Rows are points. Two turns around zero, p and q, are shown by what they do to some points. Where does a point land after both, in the order given? Backwards means that the second turn is done in reverse. Each puzzle has new turns, and all numbers are rounded.
In the rows, zero is written as 128.

Turn p:
[156 189] -> [191 150]
[126  89] -> [ 99 102]
[102 106] -> [ 94 131]
Turn q:
[164  88] -> [90 90]
[95 79] -> [ 77 158]
[121 147] -> [147 136]
[ 95 174] -> [172 164]
[165 151] -> [153  92]
Where do these land?
q, then p: [169 175] -> [135  66]
q, then p: [125  75] -> [ 91 166]
q, then p backwards: [ 86 161] -> [118 180]
q, then p backwards: [150  90] -> [120  85]
q, then p: [110 138] -> [148 134]

Turn p:
[143 149 150 113] -> [114 146 141 154]
[147 157 135 170] -> [125 126  87 165]
[159  85  96 165] -> [140  59 113 126]
[107 167  71 175] -> [190 134  69 130]
[107  97 174  97] -> [ 79 141 159  97]
[105 113 142  49] -> [119 161 199  97]
Turn q:
[ 93 144 139 126] -> [116 135 148 160]
[121 113 151 129] -> [112 109 142 125]
[190  98 156 172] -> [160  61 116  85]
[107 194 175 154] -> [168 116 185 180]
[154 107  79  75] -> [112 179  96  79]
[103 111  68 112] -> [ 98 167  80 138]
Where do these land?
q, then p: [154 158 151  99] -> [ 98 147 152 162]
q, then p: [ 66 167  97 137] -> [139 129  51 149]
q, then p: [ 98  93 146 154] -> [120 110 111  79]
p, then q: [127 132 136 173] -> [119 143  87 139]
p, then q: [174 126  90  85] -> [143  66 150  97]
q, then p: [141 151  91  76] -> [153 177 133 169]
p, then q: [136  68 185 172] -> [ 44 142 107 162]

Turn p:
[137 154 106 148 112 137 136 152] -> [117 102 133 162 122 116 120 149]
[161 155 118 107 114 165 115 131] -> [ 91 133 145 134 125 146  98 162]
[129 109 138 123 146  78 149 107] -> [153 146 100  99 141  94 139 115]
[167 120 147 126 100 142  95 142] -> [115 151 169 138 117 127  89 121]
[131 145 104 114  76 140 129 144] -> [103  91 137 129  98 123  96 140]
[ 95 113 140 141 138 125 156 106] -> [138 130 107 118 114 127 172 113]
[120  98 113 148 164 142 113 102] -> [145 155  97 146 135 163 138 111]
[ 99 128 136 138 149 106 108 101] -> [127 130 109 121 156 134 148  90]
[110 131 166 126 162  97 167 135] -> [156 132 133 102 149  99 179 135]
[130 127 111 109 120 146 113 159] -> [136 108 146 131 124 150 101 143]
Turn q:
[129 225 139 127 137 130 112 167] -> [ 81 207 154  99 138 101 152 125]
[126 107  98 119 133 141 151 112] -> [157 111 140 129 111 154 124 114]
[143 149 133 134 145  93 118 135] -> [130 151 125 135 139  89 128 116]
[140 109 139 136 125 139 147 102] -> [146 106 136 149 139 142 138 140]
[132 104  55 150  75 102 120 116] -> [137 106  81 147  69 138 159  79]
[130 110 141 145 147 147 119 127] -> [121 107 131 127 159 136 120 124]
[ 96 123 149 128 124 137 152 129] -> [138 115 132 101 130 134 134 160]
[145 108 151 114 115 141 137 125] -> [133 125 122 149 136 149 117 155]
[113 134 137 112 139 135 111 109] -> [112 116 153 127 121 118 114 137]
[125 112 137 117 139 114 114 159] -> [126 136 105 116 137 118  96 129]
Where do these land?
p, then q: [128 101 101 133 100 115 149  95] -> [123 126 113 142  75 130 143 106]
q, then p backwards: [138 147 129  89 160  96 139 132] -> [176  99 145 130 121 108 127 146]
p, then q: [114 153 159 144 152 141 126 123] -> [157 128 150 104 149 130 140 145]
p, then q: [123 131 147 168 145 152 118 153] -> [138 121 131 127 173 132 163 141]
p, then q: [134 118 159  69 135  98 125 134] -> [123 160 150 147 119 113  75 151]
p, then q: [141 141 133 166 139 161  95 121] -> [112 109 148 101 158 126 167 126]
p, then q: [131 135 115 110  90 123 143 126] -> [118 118  99 125  99 123 111 136]
q, then p: [126 106  96 131 113 157 143 122] -> [114 147 128 133  88 152 126 138]
p, then q: [ 99 115  86 106 108 104 128 120] -> [127 104 118 153  94 147  99 103]
p, then q backwards: [145 133 155 165 138 132 114 155] -> [165 153 134 125 147 127 134  96]

Turn p:
[133  80 152  86 130 138 150 174 103] -> [157 104 141  87 118 115 175 165 159]
[159 135  96 109  86 139 151 106 161] -> [133 125 132 138 120 132 165  96  67]
[117 140 111 110 153 158 156 103  55] -> [140 103  73 126 136 110 114 192 103]
[ 82 133 171 122 148  89 115  83 149] -> [112 132 164 145 183  85  90 119 144]
[138 158  70 174  51 138 141 139 114] -> [ 73 152  68 126 107 168 165 101  87]
[117 137 127 112  93 105 104  91  95] -> [ 92 127 114  98 136  87 110 119 101]
[146 123 186 176 148 171 140 176 165] -> [130 157 184 157 105 187 143 166 167]
[131 148 170 172 159  73 138 140 167] -> [120 173 156 186 130 113 120 109 183]
[ 79 149 136 121 148 164 153 151 173] -> [158 147 144 141 188 174 139 142 134]
[117  87  50 145 158 168 123  96 166] -> [149  51 113 157 140 186 109  92 106]
[189 120 140  80 135  66  37 149  61] -> [144 140 120  46  46  51  78 108 155]
Turn q:
[111 141 114 120 126 103 177  80 142] -> [158 112 158 105 112 153 114  89 161]
[183 125 176 155 152 117 125 119 102] -> [104 159 151 185  91 108 130 113 113]
[110 174 141 114 118 121  56 167 123] -> [120 174  53 125 137 113 139 161 148]
[113 163 121 121 131 183  88 137 168] -> [110 124  90 137 159 173 156 168 152]
[156 151  67  99 154 118  81 150 125] -> [183 131  95 136 106 125 145 194 122]
[152  86 102 132  49 111 201 101 127] -> [107  64 183  61  81 110 119  98 117]
[152 166 117 148 168 129 134 177  75] -> [156 117  76 187 109 101 137 113  98]
[107 106 117 142 138 139 128  91  92] -> [139 144 140 116 129 159 120 104  85]
[ 95  31 196 197 113 102 188 107 179] -> [ 55 114 223 123 173 116  35  81 130]
[101 136 129  52 132 158 102 151 147] -> [147 140 112 105 183 123 184 159 153]
Where do these land?
p, then q: [187  91 145 120 122 162 126  70 139] -> [ 75 158 136 104 128  81 119  94  82]
q, then p backwards: [177  63 160 131 116 179 142 143 100] -> [144 113 158 124  61 135 161  63 147]
p, then q: [110 156 169  86 142 123  94 157 140] -> [137 160 121 160 117 112 166 145 179]
p, then q: [ 93 204 120 157  81  96  91 164 138] -> [177 141  77 124 126 203 157 115 174]
p, then q backwards: [143  86 159 166 147 132 194  91  90] -> [206 134 126 137 136 156 124 183 171]
p, then q backwards: [117 174 102  99 108  49 106 172 140] -> [ 72 162 180  92 116  84 129 126  77]
p, then q backwards: [158  77 136 134  86 150 158  79  70] -> [196 105 103 142  73 168 129 172 126]
p, then q: [100 156  53 145 166  99 107 165 113] -> [161 104 133 120  96 194 134 196 126]
q, then p: [161 136 100 144 193 170 177  95  76] -> [ 64  93 125 162  71 132 140 190 101]
q, then p: [ 95 110 146 131 168 124  77 112 185] -> [169 177 144 133 127 179  86 141 151]
p, then q: [127 135 137 126 104 126 140 149 191] -> [114 128 144 159 122 156 148  80 147]
p, then q: [ 69 149 109  97 103 125 124 140 154] -> [183 141 146 164 135 155 159 118 132]
